Each row is a point. The last column is the point's height on a tilted bowl or saddle (a function of degree 2), plus a little noise. Along how many of its main directions does it bend up, bend down or stay straight?

Points, 11 rows:
-0.03 0.21 0.20
0.06 0.59 0.52
0.39 0.44 0.23
-0.27 -0.12 0.03
-0.10 -0.04 0.09
-0.02 0.11 0.15
0.14 -0.67 0.40
-0.01 0.30 0.26
-0.17 0.58 0.54
-0.16 0.20 0.19
-0.26 0.03 0.07
Directions: 1 up, 1 down, 0 straight

Points:
-0.13 0.25 0.19 0.09
0.13 0.22 0.24 -0.14
0.26 -0.16 -0.05 -0.03
-0.22 0.50 0.18 -0.28
-0.48 0.17 -0.29 -0.16
-0.23 -0.10 -0.72 -0.87
0.12 0.26 0.00 0.15
0.23 0.35 -0.37 0.33
-0.22 -0.26 0.51 0.18
0.33 0.01 0.21 -0.25
0.28 0.08 -0.35 0.14
-0.14 0.60 -0.33 0.20
0.19 -0.16 -0.20 -0.02
-0.14 -0.57 0.52 0.02
-0.19 -0.45 -0.13 -0.41
0.07 -0.05 0.06 0.22
Directions: 0 up, 2 down, 1 straight

Points, 25 rows:
-0.07 0.17 0.04 0.30 0.18
-0.36 0.04 0.04 -0.50 -0.25
0.00 0.02 -0.32 0.11 0.03
0.15 0.04 -0.04 -0.24 -0.02
-0.52 -0.33 0.19 -0.19 0.30
0.53 -0.13 -0.15 -0.05 0.01
0.44 0.46 -0.01 -0.27 -0.26
0.21 -0.35 0.33 0.26 0.34
-0.39 -0.17 0.52 0.38 0.79
-0.02 0.32 0.03 -0.04 -0.10
0.65 -0.66 0.53 -0.40 0.55
-0.12 -0.06 0.35 -0.21 0.15
0.03 0.08 0.40 0.18 0.17
-0.15 -0.17 -0.35 -0.03 -0.03
-0.07 -0.01 -0.48 0.07 -0.05
-0.18 0.13 0.72 0.30 0.37
0.59 0.13 0.43 0.09 -0.23
-0.07 0.21 -0.05 -0.08 -0.06
-0.08 0.16 0.25 0.07 0.08
0.08 0.26 -0.03 -0.10 -0.09
-0.15 0.17 0.52 -0.16 -0.02
-0.36 -0.60 0.35 0.04 0.76
-0.07 0.23 -0.37 0.29 0.08
0.66 -0.04 -0.32 0.34 -0.14
0.19 -0.28 -0.25 0.29 0.07
Directions: 2 up, 2 down, 0 straight

Points (47 x 7):
0.35 0.11 0.31 -0.18 -0.26 -0.28 0.28
0.02 -0.07 0.36 -0.17 -0.39 0.20 0.05
-0.08 0.15 0.24 -0.25 0.14 0.61 -0.25
-0.27 -0.50 -0.56 0.53 0.68 0.06 0.88
0.15 0.06 -0.23 0.27 -0.39 -0.49 0.11
0.05 0.24 0.08 -0.45 -0.14 0.08 -0.01
-0.47 0.44 -0.52 -0.09 0.08 0.15 -0.49
0.08 0.27 0.42 0.42 -0.28 0.49 -0.33
0.01 -0.06 0.10 -0.34 0.08 -0.12 0.01
0.29 -0.15 -0.14 -0.04 -0.33 -0.36 0.24
-0.09 0.05 -0.08 0.38 -0.12 0.15 -0.12
0.53 0.21 0.05 0.21 -0.42 0.09 0.08
0.05 -0.19 -0.40 0.22 -0.32 0.41 0.00
-0.20 -0.40 0.13 -0.19 0.44 -0.49 -0.06
0.36 -0.54 0.77 0.47 -0.66 0.54 -0.38
-0.47 -0.46 0.00 0.07 -0.26 -0.40 -0.47
0.09 0.06 0.00 -0.17 -0.33 0.10 -0.03
-0.12 0.37 0.08 -0.34 0.58 -0.22 0.31
-0.03 -0.48 -0.13 0.06 0.41 0.06 -0.04
-0.25 -0.26 0.03 0.00 -0.30 -0.07 -0.17
0.42 0.10 0.18 -0.39 -0.17 -0.06 0.31
-0.04 0.39 -0.20 0.18 0.32 0.16 -0.21
0.03 0.35 -0.03 -0.25 -0.13 0.49 -0.41
-0.31 0.28 -0.01 0.06 -0.24 0.46 -0.28
-0.19 -0.03 0.16 0.25 0.51 0.02 0.04
-0.16 -0.26 -0.05 0.50 0.32 0.02 -0.01
0.03 0.38 -0.10 -0.32 -0.02 -0.13 -0.12
0.07 -0.35 -0.39 0.01 0.00 0.36 -0.16
-0.23 0.10 -0.01 -0.45 -0.14 0.97 -0.76
0.19 0.25 -0.47 0.08 0.30 0.07 -0.06
0.14 -0.32 0.33 0.37 -0.12 -0.21 -0.36
0.29 -0.41 -0.16 -0.03 -0.26 -0.18 0.15
-0.13 -0.34 0.40 -0.13 -0.08 -0.47 -0.30
0.04 0.73 -0.44 0.12 -0.11 -0.05 -0.60
0.04 -0.45 0.09 -0.15 0.86 -0.05 0.28
0.13 -0.10 -0.43 0.20 0.09 -0.25 0.19
-0.12 0.07 -0.10 0.36 -0.28 0.05 -0.08
0.20 0.48 -0.39 -0.07 0.03 0.12 -0.36
-0.22 -0.28 0.01 0.22 -0.29 -0.04 -0.14
-0.37 0.22 -0.39 -0.09 0.18 -0.18 -0.18
0.03 0.26 0.33 0.35 0.05 0.08 -0.32
-0.06 -0.28 -0.20 -0.05 -0.04 -0.14 -0.06
0.07 -0.22 0.09 0.55 -0.03 -0.19 -0.25
-0.53 -0.10 0.21 0.40 0.47 -0.52 -0.24
0.16 -0.08 0.48 0.18 0.36 -0.17 -0.22
0.22 -0.58 -0.26 -0.23 0.11 -0.18 -0.02
-0.33 -0.07 -0.59 0.34 0.02 0.08 0.20
Directions: 3 up, 3 down, 0 straight
